Every row gives one point. Two turns around zero, p and q, are shown by what they do to some points. Where does a point land after both, in the order given? Backwards means that the second turn is done in reverse. Each puzzle has new turns, and all numbers are rounded.

Turn p:
[-0.36 -0.29  0.25] -> [ 0.20 -0.46 -0.16]
[ 0.20 -0.06  0.27] -> [-0.13  0.02 -0.31]
[-0.09 -0.25 -0.15] -> [-0.09 -0.24  0.16]
[0.20 0.24 0.17] -> [ 0.00  0.29 -0.21]
[0.11 0.23 0.07] -> [ 0.04  0.24 -0.09]
[-0.06  0.13 -0.61] -> [-0.02  0.15  0.61]
Turn q:
[-0.36  0.25  0.16] -> [0.35 0.30 0.02]
[ 0.09 -0.27 -0.14] -> [-0.31 -0.05  0.07]
[-0.05  0.17  0.33] -> [ 0.35 -0.04  0.12]
[ 0.33 -0.14 -0.35] -> [-0.39 -0.22 -0.22]
Where do these land?
p, then q: [-0.14 -0.20 -0.35] -> [ 0.11 -0.05  0.41]
p, then q: [0.11 0.59 0.23] -> [ 0.18 -0.18 -0.59]
p, then q: [-0.12 -0.22  0.09] -> [-0.23  0.01  0.13]
p, then q backwards: [ 0.15 -0.18  0.03] -> [ 0.13 -0.11 -0.16]

Turn p:
[-0.28 -0.27  0.17  0.21 -0.20 -0.01] -> [ 0.33  0.17 -0.14  0.16 -0.25 -0.12]
[ 0.34 -0.23  0.37 -0.28  0.30  0.34] -> [-0.49  0.07  0.34  0.46 -0.15  0.03]
[-0.18 -0.05 -0.34 -0.14 -0.11  0.13] -> [ 0.20  0.04  0.16 -0.23 -0.07  0.28]
[ 0.38 -0.07  0.04  0.01  0.19 -0.33] -> [-0.23  0.05  0.12 -0.01  0.29 -0.38]
[-0.35  0.25 -0.19  0.44 -0.33  0.00] -> [ 0.43  0.03 -0.52 -0.19  0.04  0.18]
[ 0.39  0.00 -0.16 -0.21  0.06  0.10] -> [-0.36  0.12  0.23 -0.13  0.13  0.10]
[-0.33 -0.19  0.31  0.18  0.36  0.11] -> [ 0.26 -0.15  0.04  0.57 -0.04 -0.04]
[ 0.15  0.20  0.01 -0.20  0.15  0.10] -> [-0.28 -0.18  0.09 -0.01  0.06  0.12]
[-0.13  0.37 -0.22 -0.01 -0.41 -0.46] -> [ 0.15 -0.18 -0.31 -0.63  0.00 -0.17]
Turn q:
[-0.20 -0.36  0.24  0.11  0.20  0.08] -> [-0.24 -0.17 -0.13 -0.34  0.17  0.19]
[-0.54  0.18  0.18  0.17  0.45 -0.19] -> [-0.13  0.38 -0.35 -0.05  0.42  0.39]
[ 0.31 -0.20 -0.21  0.01  0.12  0.07] -> [ 0.10 -0.32  0.29  0.06  0.05  0.04]
[ 0.14 -0.10  0.16  0.42  0.10 -0.01] -> [ 0.06 -0.24 -0.15 -0.04 -0.12  0.37]
[ 0.24 -0.04  0.01 -0.39 -0.16 -0.15] -> [ 0.06 -0.16  0.00  0.13  0.03 -0.46]
[ 0.21 -0.15 -0.18 -0.15 -0.09  0.28] -> [-0.08 -0.18  0.37 -0.01 -0.12 -0.15]
[ 0.17  0.18  0.08 -0.40 -0.42  0.13] -> [-0.12  0.06  0.04  0.17 -0.32 -0.52]
[-0.43  0.52  0.19  0.20  0.22 -0.10] -> [-0.11  0.54 -0.36  0.18  0.10  0.34]
[ 0.12 -0.03 -0.46  0.03 -0.41 -0.12] -> [ 0.47  0.07  0.29 -0.08 -0.22 -0.21]
Where do these land?
p, then q: [ 0.03  0.29 -0.19 -0.18  0.05  0.08] -> [-0.30 -0.03  0.15 -0.17  0.12 -0.08]
q, then p: [ 0.14 -0.14  0.00  1.00  0.07 -0.32] -> [-0.48  0.66  0.27  0.00 -0.10  0.62]
p, then q backwards: [-0.23 -0.17  0.01 -0.17  0.24 -0.19] -> [ 0.30 -0.12 -0.29 -0.11 -0.07 -0.01]
q, then p: [0.11 0.13 0.30 0.10 0.16 0.32] -> [ 0.38  0.09 -0.12  0.09 -0.17  0.23]
q, then p: [ 0.18 -0.21 -0.10 -0.16  0.03 -0.08] -> [-0.01  0.06  0.16  0.13  0.03 -0.27]
q, then p backwards: [-0.02 -0.05 -0.20 -0.02 -0.02  0.62] -> [ 0.23 -0.20 -0.04 -0.55  0.06  0.16]
q, then p backwards: [ 0.02 -0.07 -0.27 -0.15 -0.44 -0.32] -> [-0.27 -0.31 -0.03  0.09 -0.16 -0.44]
q, then p backwards: [-0.03 -0.10  0.42 -0.19 -0.21 -0.20] -> [ 0.06  0.25  0.27  0.16 -0.23 -0.30]
q, then p: [-0.19  0.32  0.03 -0.23  0.12  0.10] -> [ 0.17 -0.29 -0.27  0.03  0.17  0.06]
